Each row is a point. The points of each table are mixes of a few directions, plus a little noise. How many directions does each table use, and how many do they share? Where both have some left over, give the other angles between the two spaces (their principal angles), to ten degrees, smallest first.

First (7 x 2)
8 29

23 94

2 10

4 18

-11 -46

-4 -13

-23 -92
Second (6 x 2)
-19 -76

1 10

8 33

-8 -31

-8 -32

24 95
Directions: first 1, second 1, shared 1

First (6 x 4)
23 -95 20 -36

-13 55 -12 21

8 -29 6 -11

19 -78 16 -28

-16 68 -14 25

-19 78 -16 29
Second (7 x 4)
36 13 19 -14

91 -54 -48 47

-44 48 46 -43

51 6 10 -8

-16 -16 -19 16

-78 31 25 -27

-39 -27 -36 30
Directions: first 1, second 2, shared 0; angles 70

First (7 x 8)
37 24 -3 -14 7 31 -2 41

38 17 -5 8 8 27 -9 -2

-4 -11 5 -64 78 -43 -30 -64

-71 -31 2 10 -64 -25 44 73

43 -11 -25 -4 13 18 -2 17

7 0 -1 40 -15 9 -4 -35

-50 12 28 23 -27 -17 4 -30
Second (9 x 8)
7 12 -25 -49 -58 -10 -21 -7

7 12 -26 -50 -59 -10 -22 -7

-12 -19 42 81 95 17 35 11

11 18 -39 -75 -88 -16 -33 -11

-6 -10 21 41 48 9 18 6

4 7 -16 -31 -36 -6 -13 -4

-8 -14 30 58 68 12 25 8

1 1 -2 -4 -4 -1 -2 -1

-4 -7 15 29 34 6 12 4
Directions: first 4, second 1, shared 0; angles 80

First (10 x 11)
-2 3 1 1 -2 -1 0 0 -3 -2 3

-36 63 14 28 -46 -29 -4 2 -50 -38 56

54 -95 -20 -42 69 44 6 -3 76 57 -84

-17 30 6 13 -22 -14 -2 1 -24 -18 26

-1 1 0 1 -1 -1 0 0 -1 -1 1

18 -31 -7 -14 23 14 2 -1 25 19 -28

-38 68 15 30 -50 -31 -4 2 -54 -41 60

-13 23 5 10 -17 -11 -2 1 -19 -14 21

20 -36 -8 -16 26 17 2 -1 29 22 -32

15 -26 -6 -12 19 12 2 -1 21 16 -23
Second (8 x 11)
-17 31 7 14 -22 -14 -2 1 -24 -19 27

32 -57 -12 -25 42 26 4 -2 45 34 -51

-37 65 14 28 -47 -30 -4 2 -51 -39 57

27 -47 -10 -21 34 22 3 -1 37 29 -42

-39 69 15 30 -51 -32 -4 2 -55 -42 61

27 -47 -10 -21 34 22 3 -2 38 28 -42

2 -4 -1 -2 4 2 0 0 4 3 -4

5 -8 -2 -4 6 4 1 0 7 5 -7
Directions: first 1, second 1, shared 1

First (8 x 14)
-7 -4 -7 -8 7 0 6 -21 -15 7 2 -13 -6 6

26 14 24 27 -23 -1 -19 74 52 -22 -9 44 20 -19

-25 -13 -23 -26 22 1 19 -71 -50 22 8 -42 -19 18

33 18 31 34 -30 -1 -25 95 66 -28 -11 56 25 -24

-20 -11 -19 -21 18 0 15 -59 -41 17 7 -35 -16 15

-1 0 -1 -1 1 0 1 -3 -2 1 0 -2 -1 1

0 0 0 0 0 0 0 -1 -1 0 0 -1 0 0

-5 -2 -4 -5 4 0 3 -13 -9 4 1 -8 -4 3
Second (11 x 14)
12 -3 -2 13 -8 -1 -10 13 18 -3 -2 8 9 -7

23 -5 -4 25 -13 -3 -21 29 32 -6 -6 15 16 -13

-20 5 3 -20 11 2 19 -25 -27 5 5 -12 -13 10

-11 3 2 -11 7 1 11 -14 -15 3 2 -6 -8 5

-21 6 5 -20 11 1 18 -25 -28 6 5 -13 -12 10

9 -3 -1 10 -4 0 -9 10 11 -3 -3 5 5 -3

-34 8 7 -35 18 5 31 -41 -47 10 9 -20 -21 18

16 -5 -3 17 -9 -1 -14 20 21 -4 -5 10 11 -8

51 -14 -10 54 -27 -7 -48 62 70 -13 -14 32 35 -28

35 -11 -8 37 -18 -4 -32 41 47 -10 -9 22 24 -18

-63 17 12 -65 34 6 60 -75 -84 17 18 -38 -41 33
Directions: first 1, second 1, shared 0; angles 30

First (9 x 20)
16 1 -16 -13 30 9 24 -22 -17 -18 15 78 32 9 -1 8 -20 22 -49 -5

10 7 -5 39 -22 18 -16 -19 22 10 18 -10 -23 -15 35 35 -44 -34 26 -6

3 14 52 10 -23 14 -37 -12 2 0 -22 -95 -14 -47 -2 -17 -8 -50 49 8

14 9 -9 -2 8 30 23 -11 14 -16 18 42 8 15 3 15 -55 0 -39 -20

-8 -5 -2 -9 -1 -8 3 17 6 5 -2 -8 -4 8 -9 -12 9 6 1 -1

-5 -24 -18 -32 19 -48 11 30 -5 11 17 43 16 8 -20 -46 35 20 -7 7

-40 -12 -15 -21 27 -18 6 15 -15 18 -26 31 14 2 -6 10 21 33 -12 20

28 16 21 48 -41 14 -31 -30 -11 -10 -5 -74 -26 -12 23 23 29 -26 45 0

-18 -6 -9 -21 2 -11 16 33 4 2 -12 -7 -4 31 -22 -15 33 30 -14 -3
Second (11 x 20)
-11 -22 16 2 8 -32 11 -20 -6 11 53 20 5 -66 6 -13 -10 10 53 -19

12 20 31 -7 -20 31 -3 -3 13 14 -6 -40 -17 -5 -13 -5 0 1 -10 -8

4 5 -31 3 -6 12 7 18 20 2 -3 23 -10 49 6 17 -9 4 -34 -1

-11 -36 -44 18 29 -53 -3 10 -6 -37 14 41 27 -1 21 -9 -16 -31 35 10

-3 18 26 -19 2 22 -5 -36 -25 81 2 46 -4 -41 3 34 33 57 -31 17

17 26 18 -8 -6 27 -37 -1 -9 4 -53 -39 3 11 -5 -6 9 -32 -26 32

0 -13 26 2 -7 -17 3 -8 8 -3 38 -22 -4 -55 -2 -28 -21 -18 50 -23

-10 -14 -2 6 2 -18 21 4 3 -20 27 -3 -1 -10 -2 -8 -8 9 28 -25

-6 -9 -1 11 -18 1 36 22 28 -41 27 -39 -18 23 -14 -15 -19 2 20 -46

-7 15 0 -9 14 14 -10 1 -38 -32 -72 -29 19 39 -16 12 49 11 -34 27

14 13 -40 0 4 13 -23 13 11 19 -30 39 -1 54 16 21 -7 -19 -52 34
Directions: first 6, second 5, shared 3; angles 70, 90

First (10 x 32)
15 -8 3 -5 -9 -1 -3 7 8 -6 -2 -1 4 -16 -6 -5 -14 -19 9 7 -21 -20 -7 -10
 -7 -18 0 8 -5 -24 -51 5

3 -38 15 28 28 10 23 10 -47 -57 -22 -19 12 -42 -25 -7 35 4 -6 12 3 -13
 18 -2 10 -41 12 30 20 -37 -1 95

-17 -10 1 -4 7 12 -8 -14 -5 -18 -9 -6 29 -10 0 -13 27 3 11 7 2 16 13 -4
 7 -4 -4 -22 25 11 28 36

8 9 -1 6 0 -8 6 0 -3 12 0 9 -25 17 0 14 -7 12 -10 -13 14 8 -1 10 0 18 -1
 12 -12 13 21 -26

-48 14 -16 12 16 12 5 13 -2 22 33 -12 16 8 23 5 12 27 -23 13 15 -12 -3
 -1 14 -1 23 -23 11 4 30 8

-10 5 19 -24 12 -10 -2 12 -13 -22 0 -26 10 -15 -21 -20 11 -30 -2 8 -15 4
 -13 0 6 -16 6 -8 -5 -28 -18 8

-1 -1 -6 -17 -15 8 -18 -12 22 4 -2 5 23 -3 8 -11 -5 -12 20 5 -14 2 1 -12
 -6 1 -9 -23 11 11 -17 -3

-4 29 -19 -14 -23 -3 -18 -15 40 52 17 24 -9 39 29 10 -28 9 7 -10 6 14 -8
 1 -9 42 -11 -26 -11 43 16 -74

15 -6 -6 -3 -16 5 -9 -20 16 6 -12 19 3 6 7 2 -5 3 19 -6 -1 10 9 -3 -8 14
 -15 -6 8 26 8 -8

39 5 12 20 2 -23 26 18 -16 7 -4 10 -64 13 -17 26 -28 4 -23 -24 10 -12
 -11 19 -5 8 3 58 -39 -18 -15 -36
Second (11 x 32)
-22 -1 -10 -19 -22 -20 -35 -12 7 14 -1 3 34 9 5 9 -27 8 11 -12 5 -49 17
 -8 -18 4 -30 -26 12 -13 -9 3

10 7 3 -16 -12 -11 -9 -1 11 8 -1 4 -5 6 -3 -1 -17 -14 6 -6 -9 -3 -8 -1
 -7 6 -9 -1 -11 -4 -21 -27

12 6 -20 45 1 15 29 25 8 33 27 15 -37 8 25 28 -25 29 -26 3 4 -29 -11 0 0
 -4 28 37 -20 -3 -25 -20

0 10 12 -16 11 0 4 -3 -2 -10 -3 -8 -7 2 -9 -16 22 -16 2 3 -2 45 -10 7 11
 9 6 -10 -3 16 24 -14

-9 -17 -20 46 2 6 9 -10 -20 8 -6 20 -3 14 16 37 -1 64 -15 -16 43 -30 37
 7 -4 10 -9 19 20 15 54 37

7 -4 0 -19 -14 10 -15 -10 22 -3 -5 2 20 -11 4 -18 0 -23 24 11 -22 10 -4
 -13 -5 -5 -6 -19 8 6 -28 -1

6 -16 4 -33 -28 -13 -34 -7 14 -12 -14 -5 41 -22 -12 -14 -26 -34 30 3 -31
 -44 4 -20 -21 -23 -27 -17 8 -37 -73 18

12 3 3 1 9 26 13 -6 11 -8 -2 3 -8 -6 5 -19 29 -12 9 14 -9 59 -11 0 13 5
 17 -5 4 34 17 -6

-12 18 27 -16 34 -13 18 16 -28 -23 4 -30 -21 0 -27 -18 33 -22 -21 3 3 47
 -20 18 23 1 20 1 -16 -8 34 -11

-18 0 0 -10 4 11 -7 0 5 -8 6 -12 26 -12 4 -17 15 -12 7 16 -12 6 -3 -9 6
 -11 7 -23 13 -2 -5 17

14 -5 1 36 13 -10 26 8 -29 -1 -6 8 -41 12 -7 30 -4 34 -27 -19 30 -11 11
 18 2 7 3 44 -13 -4 31 4
Directions: first 5, second 6, shared 5

First (9 x 32)
-11 -20 22 -59 3 -17 -24 19 14 -9 37 4 -7 4 -4 26 13 51 10 -15 12 7 -23
 27 -1 -39 3 -35 -27 -44 -11 -8

5 11 -11 31 -2 9 11 -11 -7 5 -19 -2 3 0 2 -14 -6 -27 -4 8 -7 -4 11 -14 1
 20 -2 18 14 23 6 4

-12 -21 23 -61 3 -18 -24 20 15 -10 39 4 -8 2 -5 28 15 54 9 -15 13 7 -24
 28 -1 -42 4 -36 -28 -46 -11 -8

18 32 -34 95 -3 27 36 -31 -22 15 -60 -6 13 -4 6 -43 -22 -84 -15 23 -20
 -12 38 -43 2 63 -5 56 44 71 17 12

-18 -29 32 -89 2 -24 -35 29 22 -14 57 6 -11 3 -6 41 21 77 14 -21 19 10
 -34 41 -2 -59 5 -52 -40 -66 -15 -11

12 22 -23 63 -3 18 25 -21 -15 10 -40 -3 8 -3 5 -29 -14 -54 -9 15 -13 -8
 25 -29 1 42 -3 38 29 47 11 8

4 7 -7 21 -1 6 8 -7 -5 3 -14 -1 3 -1 2 -10 -6 -18 -4 4 -4 -3 7 -9 1 13
 -1 13 9 15 3 3

-6 -12 12 -33 1 -9 -13 11 8 -4 21 3 -5 2 -2 15 9 29 5 -9 6 5 -13 15 -1
 -22 2 -20 -15 -24 -6 -4

5 11 -12 32 -1 11 13 -10 -8 6 -20 -2 5 -1 2 -15 -7 -27 -5 8 -6 -4 13 -14
 0 21 -1 19 15 25 5 4
Second (11 x 32)
-12 -13 6 -28 5 -10 -6 1 11 -8 14 2 -1 6 0 17 -1 13 17 -4 4 16 -3 -5 -6
 -16 2 -6 -7 -8 -18 -7

18 21 4 48 -7 52 33 -24 -3 -18 -30 26 3 -10 6 -50 -20 -34 -41 40 -8 -31
 35 -18 8 51 0 16 46 25 36 14

22 23 17 44 -10 69 39 -27 3 -33 -26 41 3 -13 10 -63 -22 -27 -58 53 -7
 -44 41 -12 9 58 2 8 55 18 46 17

-5 -6 -5 -14 2 -20 -14 11 -2 11 10 -14 -1 3 -3 20 9 12 14 -18 4 13 -15 7
 -2 -19 0 -5 -19 -9 -10 -3

-9 -14 -15 -38 6 -70 -50 43 -13 45 33 -48 -3 2 -16 54 40 44 36 -66 9 22
 -58 45 -1 -66 3 -26 -69 -37 -22 -9

12 12 14 22 -4 48 28 -20 6 -28 -16 30 0 -7 7 -40 -17 -14 -35 38 -4 -27
 29 -13 7 38 -1 5 39 12 28 9

-11 -4 -27 8 5 -34 -8 3 -8 26 -9 -28 4 10 -3 28 4 -20 37 -23 -5 31 -10
 -16 -9 -12 -3 20 -17 20 -30 -10

-1 -4 -11 -15 2 -39 -29 25 -12 29 15 -30 0 0 -9 27 25 22 18 -38 5 9 -33
 27 0 -36 2 -13 -39 -20 -8 -3

-6 -2 -18 2 4 -27 -10 7 -8 20 -1 -22 2 6 -3 21 6 -7 24 -21 -2 19 -11 -5
 -4 -13 0 8 -17 8 -19 -5

17 12 27 15 -9 60 29 -21 8 -38 -11 43 -1 -12 6 -51 -18 -4 -51 45 0 -38
 30 -2 9 40 1 -5 45 0 40 13

-24 -25 8 -47 9 -23 -11 2 19 -11 20 2 -5 14 2 36 -4 17 35 -6 6 36 -5 -11
 -13 -26 -1 -5 -14 -8 -39 -17
Directions: first 1, second 3, shared 1

First (10 x 32)
-22 -14 -14 -35 -6 33 1 -7 -24 33 21 -12 -31 -10 -25 -15 -24 -24 -2 -1
 11 21 17 -15 -20 1 -13 28 5 -7 -10 -43

64 -20 24 51 16 -14 -50 29 2 -25 34 18 88 5 32 -13 33 -7 -30 -14 2 40 33
 27 25 -32 55 -65 -6 71 -10 41

10 40 37 19 -19 -44 2 21 -25 -34 -55 28 1 -11 36 27 22 36 9 -19 25 -34
 -47 11 60 -36 16 -4 14 15 44 45

-7 -13 -15 -11 17 6 -18 1 19 5 12 -5 -1 3 -10 5 -13 -15 -1 -3 -4 15 6 5
 -13 4 -4 5 -10 2 -9 -8

-8 -4 4 -23 -17 20 -1 3 -43 22 9 0 -20 -15 -9 -13 -11 -13 -5 -7 22 17 10
 -12 4 -17 1 18 12 9 3 -27

-8 -9 -24 0 40 -17 -28 2 65 -16 -3 -3 9 16 -5 26 -11 -6 7 -3 -21 1 -12
 19 -14 16 -8 -3 -27 -7 -7 18

-3 -19 -5 -19 -8 31 -4 -3 -29 27 30 -8 -7 -8 -16 -23 -12 -23 -10 0 11 29
 29 -12 -14 -5 1 9 6 9 -13 -34

-9 28 6 15 -15 -19 46 -15 11 -14 -36 -1 -17 7 8 10 13 32 17 16 -16 -50
 -29 -8 3 23 -18 4 5 -39 12 17

-7 1 -5 -6 4 -1 -1 -1 7 0 -4 -2 -7 0 -4 6 -5 -1 3 0 0 -2 -6 1 -3 3 -5 7
 -3 -5 1 -1

-10 9 -8 11 -13 4 54 -28 17 3 -8 -16 -15 13 -9 -10 7 18 12 30 -30 -37 -1
 -17 -29 44 -25 2 2 -48 -11 -5
Second (9 x 32)
31 -12 4 29 22 -15 -31 13 28 -20 15 7 49 10 16 3 15 -3 -13 -5 -10 17 13
 21 6 -6 24 -37 -12 31 -8 29

-26 12 2 -26 -31 20 38 -14 -42 24 -10 -8 -47 -13 -14 -12 -11 4 9 7 12
 -15 -5 -25 -5 4 -21 33 18 -28 7 -32

-9 -3 -19 -2 39 -24 -33 8 60 -21 -13 3 7 12 0 34 -10 -3 9 -10 -13 -1 -21
 23 -2 6 -5 -1 -25 -1 2 24

-34 13 -5 -32 -21 14 31 -14 -25 20 -17 -8 -53 -10 -17 -1 -17 3 14 5 10
 -18 -15 -21 -7 8 -27 39 12 -33 10 -30

-23 8 -3 -21 -15 10 21 -10 -18 14 -11 -5 -36 -7 -11 -1 -11 2 9 4 7 -12
 -10 -14 -5 5 -18 27 8 -23 6 -20

-24 6 -13 -19 11 -6 -1 -4 19 0 -17 -3 -26 1 -9 19 -15 0 13 -3 -2 -11 -21
 1 -5 8 -18 22 -7 -20 6 -3

29 -4 24 19 -33 20 22 -1 -57 13 24 1 21 -9 8 -40 21 1 -17 9 10 11 33 -16
 6 -11 20 -21 22 19 -8 -12

-17 1 -16 -11 24 -15 -18 2 40 -10 -16 1 -10 6 -5 27 -13 -1 10 -7 -7 -6
 -21 13 -3 6 -11 11 -16 -10 4 10

72 -22 26 61 5 -6 -29 20 -6 -20 44 12 95 8 31 -30 41 -3 -34 -1 -7 36 47
 18 15 -19 54 -74 0 64 -19 34
Directions: first 4, second 2, shared 2

First (9 x 32)
-11 -8 19 20 -1 13 -14 12 0 -4 2 12 17 -19 -6 -6 -6 4 21 5 9 -8 20 7 19
 -8 -4 20 19 1 -15 0

1 4 1 -14 6 -4 3 -13 -8 -1 2 -11 -3 15 -4 -2 3 6 -6 -11 -5 1 -9 -4 11 13
 -3 -5 -12 10 10 1

30 20 -35 -15 -16 -24 22 -2 22 3 -28 -3 -25 12 16 22 3 -25 -33 17 -21 10
 -26 -6 -67 -8 13 -33 -18 -25 8 -18

2 15 27 3 -5 4 -10 -4 0 -19 -23 1 16 -3 -20 -3 -12 2 11 0 -10 -18 8 3 19
 3 -16 15 4 8 -6 -20

32 13 -56 -9 -20 -27 29 8 30 14 -22 5 -35 7 33 28 8 -33 -40 28 -15 20
 -30 -6 -95 -18 25 -43 -16 -42 7 -11

-43 -44 23 17 30 29 -21 7 -33 15 63 3 17 -10 -2 -28 9 33 37 -26 40 6 28
 5 77 9 -1 32 22 30 -4 44

12 24 9 -25 0 -11 5 -26 -6 -15 -20 -21 -3 25 -16 3 -3 4 -16 -15 -22 -8
 -17 -6 9 21 -13 -10 -22 15 15 -17

-20 -18 14 7 14 14 -10 2 -16 4 27 1 10 -5 -5 -14 2 15 19 -12 17 1 14 2
 39 5 -2 17 9 14 -3 18

-2 -7 -1 18 -7 5 -5 17 11 2 -2 13 5 -18 5 2 -4 -7 10 13 7 -2 12 5 -10
 -16 5 7 15 -13 -12 -2
Second (10 x 32)
-5 -26 -4 31 3 -1 12 19 45 17 -7 19 -4 -10 19 12 -2 -7 -10 31 10 12 12
 -7 -38 -23 5 -12 18 18 17 7

-38 -47 16 32 11 14 -16 21 -1 25 42 1 2 -29 15 -3 10 25 23 -11 41 7 29 8
 12 -8 12 22 28 11 -7 42

37 46 -49 -50 -14 8 14 -27 -41 -23 -6 12 -10 40 -7 -26 6 -30 -7 -7 -26
 -1 -36 7 24 8 2 -17 -33 -53 -5 -30

12 29 -4 -34 -28 2 -2 -36 -20 -19 -25 -18 -19 28 -8 -10 11 2 -10 -36 -12
 -16 -18 19 5 17 -1 -3 -21 -31 13 -22

-9 -15 3 2 24 -16 3 9 -1 18 24 -17 -1 -6 6 16 1 13 -7 0 5 14 -3 -17 -8 9
 5 -6 -4 27 0 25

-10 -14 26 23 24 -8 -3 21 16 6 6 1 23 -21 -8 14 -15 8 6 22 0 4 15 -19 5
 -2 -11 7 13 44 -8 10

-1 -6 14 35 3 -13 -8 41 24 5 -5 9 19 -47 0 25 -18 -7 12 37 0 0 19 -11
 -34 -21 2 11 22 3 -34 1

1 14 2 -22 -19 -3 -7 -23 -17 -7 -9 -24 -17 12 -2 -2 11 10 -5 -35 -1 -11
 -10 15 -3 15 4 2 -12 -23 5 -5

-11 -18 20 29 6 13 -1 10 29 -1 -10 22 15 -7 -3 -4 -10 0 8 21 6 -3 21 -2
 10 -14 -12 7 21 30 12 -4

25 38 -24 -46 -11 4 8 -34 -34 -22 -11 -5 -9 40 -12 -20 6 -12 -10 -21 -23
 -6 -30 6 27 19 -5 -12 -31 -27 7 -24
Directions: first 3, second 6, shared 3

First (9 x 32)
1 -3 23 19 -35 -25 1 -46 57 -27 -19 15 20 -44 -66 -35 37 -28 7 -38 22 47
 -35 -24 30 31 59 -53 -34 17 -69 8

14 32 -4 9 14 12 -6 -1 22 -10 14 -31 5 30 14 1 -34 -14 6 23 1 5 -3 -1
 -51 -3 -5 28 21 1 7 0

4 -25 -10 11 -1 36 -11 43 -26 -6 -6 -2 -17 40 54 18 -34 17 0 46 -17 -48
 20 -2 -36 -47 -34 -1 25 -2 71 -27

-17 -50 -7 -11 -7 6 4 28 -51 16 -15 34 -19 -10 23 16 21 32 -10 1 -12 -39
 17 0 41 -22 -24 -24 -8 -4 39 -12

10 34 -27 2 61 -10 2 -25 26 -6 34 -37 1 28 33 -11 -36 -14 -2 45 -9 -12
 -18 -16 -69 9 -16 40 26 -11 32 14

-8 6 14 -14 -5 -31 16 -24 5 13 4 10 12 -37 -45 -8 30 -4 -3 -43 7 37 -8 7
 45 37 22 -4 -24 2 -57 22

-1 -9 6 3 26 15 27 34 -8 -8 32 -25 5 43 29 9 -73 7 -4 37 -33 3 -3 -1 -64
 1 -27 15 32 7 24 1

12 43 14 -2 -26 -5 -12 -17 19 9 -9 -11 13 -13 -39 -1 22 -20 11 -39 25 39
 6 22 25 12 26 20 -12 0 -56 9

-13 -31 -8 -13 -30 0 -17 5 -43 22 -35 43 -18 -34 -3 12 66 21 -4 -30 13
 -30 24 9 82 -21 -3 -24 -28 -9 12 -13
Second (11 x 32)
-9 -51 -13 6 -59 12 -44 -4 -25 5 -69 63 -26 -46 -4 -1 95 16 3 -26 29 -52
 20 -10 95 -46 15 -64 -41 -5 27 -34

9 53 9 -11 58 -14 40 3 16 3 65 -59 23 40 4 5 -83 -13 -3 19 -26 49 -14 16
 -81 45 -17 68 38 1 -27 35

-7 -6 -16 -19 -23 -4 -31 -6 -43 35 -36 37 -20 -38 -2 15 81 17 0 -37 25
 -32 31 21 89 -21 -3 0 -29 -17 9 -9

1 62 -10 -41 44 -23 10 -4 -40 54 37 -27 3 0 2 27 2 6 -5 -27 1 20 25 49
 18 30 -27 91 10 -23 -24 34

1 -6 4 7 -1 3 3 1 10 -11 1 -2 2 5 0 -5 -11 -3 1 8 -4 2 -7 -8 -14 -1 3
 -10 3 5 1 -2

-2 -5 -3 -3 -9 0 -9 -1 -9 6 -11 11 -5 -10 -1 2 21 4 0 -8 6 -10 7 3 23 -7
 1 -5 -9 -3 4 -5

7 -5 16 24 15 7 26 6 46 -40 27 -29 18 34 2 -18 -73 -16 1 38 -22 26 -32
 -26 -83 14 7 -14 25 19 -4 3

-4 -51 0 23 -45 16 -22 1 10 -25 -45 38 -11 -17 -3 -14 36 3 4 3 11 -30 -5
 -29 29 -33 19 -70 -21 10 23 -30

7 -2 17 23 17 6 28 6 45 -39 29 -32 18 36 2 -17 -76 -16 1 38 -23 28 -32
 -25 -86 16 6 -11 26 19 -6 5

-1 -10 0 4 -9 3 -5 0 1 -4 -9 8 -3 -4 0 -2 9 1 0 0 3 -6 0 -5 7 -7 4 -14
 -4 2 5 -6

0 19 -3 -12 13 -7 3 -1 -12 16 11 -8 1 0 1 8 1 2 -1 -8 0 6 7 15 5 9 -8 27
 3 -7 -7 10
Directions: first 5, second 2, shared 2
